Rows are points. The points of each table are mixes of a few directions, plus a little noise. Count the directions of each table, and those that both share. Where both have some left over, give the other angles between the two spaces (their principal angles), to ten degrees, smallest first.
In the rows, zero is written as 128.

First:
[[129 114]
 [125 176]
 [133  49]
 [122 214]
 [128 122]
 [130 102]
 [128 118]]
Second, 4 rows:
[[188 132]
 [ 53 123]
 [122 128]
 [149 129]]
Directions: first 1, second 1, shared 0; angles 90

First, 7 rows:
[[145 137 108 142]
 [114 121 145 117]
 [ 86 106 178  95]
 [192 161  52 178]
 [169 149  79 161]
 [100 114 161 106]
 [ 89 108 174  97]]
Second (8 x 4):
[[109 177 143 108]
 [ 92 106  97 123]
 [143  78 121 177]
 [191 157 198 196]
 [152  62 106 151]
 [119 159 125  78]
 [120 142 122  96]
 [ 98 143 112  95]]
Directions: first 1, second 3, shared 0; angles 70

First, 8 rows:
[[135 123 142 141 120 121 143 133]
 [138 129 112 105 191 145 112  99]
 [111 121 152 166  21 107 154 182]
 [ 77 188  86  72 120 107  63  96]
 [153 101 151 156 132 134 161 141]
 [176 108 166 152 194 117 170 102]
 [144  92 145 161 101 146 160 165]
 [ 89 162  72  71 144 146  62 106]]
Second, 7 rows:
[[ 96  65 108 128  89  95  79  64]
 [105  83 114 128 100 104  93  82]
 [158 187 146 128 165 158 173 188]
 [150 170 141 128 154 150 160 171]
 [145 160 138 128 148 145 153 161]
 [ 93  60 107 128  86  93  76  58]
 [150 170 141 128 154 150 161 172]]
Directions: first 3, second 1, shared 0; angles 70

First:
[[178 113 130 123 126 111 140 135 175 116 123]
 [132  80 131 111 104 129 122 183 187 133 135]
 [126 142 127 133 135 128 129 112 110 127 126]
 [156 151 127 136 142 117 139  97 118 118 120]
 [152 116 129 124 124 120 133 138 156 123 126]
 [ 86  66 131 106  93 146 107 207 176 147 145]
 [ 73 134 127 130 125 147 113 131  88 142 136]
 [ 78 141 126 132 129 145 116 122  83 140 134]
 [172 210 123 157 173 108 152  26  59 106 108]]
Second, 8 rows:
[[139 135  76  67 142 249 149 120 130  50 111]
 [144 110 107 133 115 124 122 114 111 139 147]
 [130 118 120 129 158 100 115 116 119 141 154]
 [110  94 159 109 111  82 133 151 146 153 143]
 [131 147 124 141 113  81 129 149 114 135 149]
 [137 121 130 145 107 125 122 116 120 144 125]
 [ 93 162 164 196 161 160 152 155 179 136  56]
 [140 137 144 104 118 105 102 102 105 127 140]]
Directions: first 2, second 6, shared 0; angles 30, 90

First:
[[128 130 130 125 129 126 129 129 124 129 128 126 126 127]
 [118  85  79 197 112 184 107  96 223 108 140 171 168 153]
 [115  74  66 215 108 199 102  88 249 104 144 182 178 159]
 [138 171 177  59 144  72 149 160  32 147 115  85  88 103]
 [128 126 126 131 127 130 127 127 132 127 129 130 130 129]
 [126 120 119 141 125 139 124 122 146 124 130 136 135 133]
 [133 150 154  92 136  99 139 144  78 138 121 106 107 115]
 [137 168 173  64 143  76 147 157  39 146 116  88  91 105]]
Second, 11 rows:
[[132 109 165 117 123 110 164 116 138 135 174 166 128 125]
 [106 127 123 104 119 118 124 161  76  95 146 130 150 131]
 [130 134 171  95 124  89  91 150  95 133 119 121  86 124]
 [105 147  96 185 138 142 173  92  87  81  88 108 128  85]
 [ 82 145 135 115  93 100 102 183  50  89 127 105 114 106]
 [156 112  94 142 147 165  56 114 200 145  90 127 134 170]
 [148 108 153 104 137 121 162 115 152 148 173 164 144 143]
 [126 112 174 100 134  91 120 128  86 103 144 156 109 124]
 [181  98 172  49 170 112 186 111 141 165 201 182 168 167]
 [122 131  78 204 103 179 110 109 226 156 100 110 127 127]
 [119 184  47 193 119 180 122 129 159 157  46  38 120 105]]
Directions: first 1, second 6, shared 1

First:
[[127 107 140 128  88 153 236  98 158  69  86 152  80 124 146  77 120  72
   47 120]
 [131  80 106 153  72 188 113  92 152 102 110  96  53 135  95 106 131  89
   87 150]
 [115  65 127 103 138 159  97 147  98 143  91  84 109 182 143 108 145  77
  103 182]
 [137 162 135 131 178 106  83 155 109 161 148 128 170 129 127 165 132 161
  167 117]
 [104 198 126  99 162  97 102 144 149  81 155 166 134  88  90 148 104 159
  176  88]
 [ 81 120 119  61 116  73 126 148 110 131 146 138 169 126 147 110 121 150
  184 148]
 [148 114 140 145 121 115 172 125 112 169 125 129 162 139 170 126 139 136
  114 132]
 [181 178 130 203 148 133  95 115 138 168 163 130 147 101 106 184 132 181
  145  87]]
Second, 9 rows:
[[151 169 101 130 162 170 100 160 168  75 113 129  89 139  99 129 153  53
  109  42]
 [111 130 185 152 164  94 162 144  88 219 120 152 177 133 183 152 115 187
  115 219]
 [139 131  95 107 155 179  65 150 148  65 110  98  77 153  84 121 148  50
  120  72]
 [ 89 143 123 146 126 153 102 171 158 164 111 147  88 139 130 130 140 100
  104 176]
 [164 163 144 143 152 106 177 122 126 124 136 150 166 113 146 140 128 145
  125  74]
 [143 124 173 132 174 100 154 125  79 166 124 129 181 135 162 148 116 172
  127 158]
 [119  92 107 110  64 115 132  85 128 106 150 112 125 111 113 108 116 151
  156 133]
 [104  80  70 101   7 127 117  71 160  76 161 107  89  99  86  87 119 133
  167 119]
 [130 120 155 130 147 108 144 123  98 157 127 129 159 131 150 138 119 160
  130 159]]
Directions: first 5, second 4, shared 2; angles 40, 80

First:
[[110 142 102 168 147 207 157 137 216 174 133 111 143  74 180 112 134 149
   92  63 173 109 114  64 107  94  69 143 149 167 115 113]
 [146 144  96 117 152 151 124  90 135 132  94  94 110 144 121 118  99 136
  128 138 127 134 165 112 116 119 102 138 138 152 122 119]
 [187  87 122  29  83  32  28  40   7  31  82 169  77 215 110 171  76  64
  231 199  57 118 145 171 142 123 201 125 116  91 196 129]
 [ 99 139 140 177 123 155 121 127 159 153 182 160 139 103 124 126 118 139
   93 119 168 121 147 131  95 152 101 125 127 173  97 124]
 [121 134 133 137 137 133 152 153 139 141 129 114 138 119 125 120 145 139
  114 121 130 135 120 127 136 130 125 127 127 120 119 132]
 [116 140 150 141 143 111 165 172 116 142 137 106 142 132  90 115 154 148
  103 148 121 154 131 159 144 158 140 117 117 108 103 142]
 [144  96 140  91  87  79  73  98  76  80 131 179 113 153 137 158 113  88
  179 146 103 110 114 148 133 124 171 124 120 108 167 129]
 [101 141 142 163 152 155 204 209 176 172 137  92 163  85 138 105 185 161
   83  90 144 141  89 113 150 125 115 126 129 105 105 137]]
Second (9 x 32):
[[110 107 122 155  88 138 140 191 141 149 145 112 129 156 184 129 165 133
  130  64 122 122  97  92 131  65 164  85 137 110 149 162]
 [154 130  97 116 163 101 139 112 139 152  86  97 129 105  99 118  76 129
   96 199  90 172 151 164 136 154  81 154 141 150 112 104]
 [103 110 123 161  98 113 130 186 131 142 148 137 132 154 172 130 143 132
  106  91 125 129 109 121 120  86 156  85 137 128 141 155]
 [110 157 145 141 166 128 138 116 128 121 139 152 142 106  88 118 119 143
   90 154 161 130 151 158 114 181 102 143 118 150  96 113]
 [135  94 126  79 111  93 181 228 101  97  63  82 136 166 202 129 220 121
  172  53  80 118  24  86 199  31 213  97 132  13 201 166]
 [143 117 114 125 111 146 129 129 142 146 122  98 119 132 144 129 132 125
  149 114 111 131 123 102 135 101 129 126 135 122 137 134]
 [137 132 124 121 144  75  66  48  98 103 136 196 119 117  75 143  35 106
  103 229 125 142 187 204  93 203  88 154 125 191 108  91]
 [108 168 160 150 153 172 118  76 137 122 174 163 133 100  76 122 122 142
  114 137 192 108 171 137  96 195  95 152 109 167  82 109]
 [152 138 141 105 118 185 111  66 135 120 139 115 112 117 111 134 141 120
  190 111 147 101 139  87 129 137 123 156 116 121 127 118]]
Directions: first 4, second 5, shared 2; angles 40, 50

First (10 x 32):
[[136 152 161 125 172 142 118 140 112 143  88 106 106 108 118 158  93 102
  129 155 110  90 155 138 144 139 147 138 121 117 132  86]
 [126  97  68 151  83 130 124 144 120 108 149 174 134 129 133 113 124 140
  164 113 171 197 116 102  97 130 114 132 152 158 124 161]
 [128 142 171 218 176  85  98 160 200  86  94 109 144 175 165 101 140 189
   66  49 185  86  99 161 170 100 144 205  27 142 100 176]
 [135 142 145  96 153 114 125 120 108 154 113  49 130 160 130  94 108 156
   88  93 162  89 135 129 120 132 170 143  91 161 108 105]
 [134 152 152  74 154 131 121 115 111 143 113  66 125 142 118 122 109 124
   97 116 119  81 138 123 135 130 149 143 103 134 127  89]
 [121  83  67 173  70 148 152 141 109 131 160 236 118  76 123 157 139  99
  217 193 119 226 136 119  93 145  94  66 221 115 142 157]
 [116 139 132 112 104 171 117 121 171  65 146 233 123  74 107 211 164  46
  165 191   7 138 112 115 176 109  36 127 171  39 185 128]
 [131 127 108  77 113 137 129 116  97 140 137 101 128 135 117 114 113 125
  129 122 135 133 133 105 107 135 136 125 139 148 129 108]
 [124 117 127 145 119 114 142 121 136 137 143 130 137 137 138 112 148 147
  123 122 138 137 121 139 121 126 131 109 130 130 120 149]
 [128 129 149 110 137 109 154 102 115 173 138  76 135 145 133  99 142 152
  102 125 134 103 134 148 117 134 159  91 124 135 113 122]]
Second, 9 rows:
[[133 120 123 157 140 123 133 144 105 154 112 120 117 122 132 122 104 139
  143 136 163 139 147 137 109 144 158 117 136 150 113 123]
 [122 143 169 143 144 134 133 119 167 113 127 161 127 105 127 169 161  99
  123 164  58  99 123 153 170 116  96 117 130  68 149 130]
 [118  87  91 127  72  79 168  90 132 156 195  97 169 187 155  36 187 210
   98  67 193 167  94 133  82 120 145  82 125 173  95 192]
 [140 152 124 103 155 166  88 160  99 107  80 129  99 102 105 171  60  81
  152 143 121 117 153  98 137 139 129 182 125 134 144  75]
 [126 118 102 100 101 120 129 115 124 123 152 111 143 154 131  94 137 150
  115  93 153 143 112 109 110 122 127 134 121 153 121 142]
 [117 101  85  81  62  96 148  84 141 121 199  98 173 191 143  47 185 189
   89  54 167 157  81 106  97 108 118 115 115 164 112 181]
 [129 141 141 123 141 142 117 133 135 114 115 140 120 113 120 155 121 103
  132 144  99 114 132 126 147 126 115 141 127 108 141 113]
 [120 130 170 169 141 116 151 116 166 136 136 157 132 112 138 150 175 122
  122 163  79 109 124 170 157 120 112  89 135  76 135 148]
 [148 160 146 150 196 176  85 190  83 129  37 141  71  67 102 208  23  59
  179 188 119 108 187 119 143 157 152 176 137 125 142  49]]
Directions: first 5, second 3, shared 3
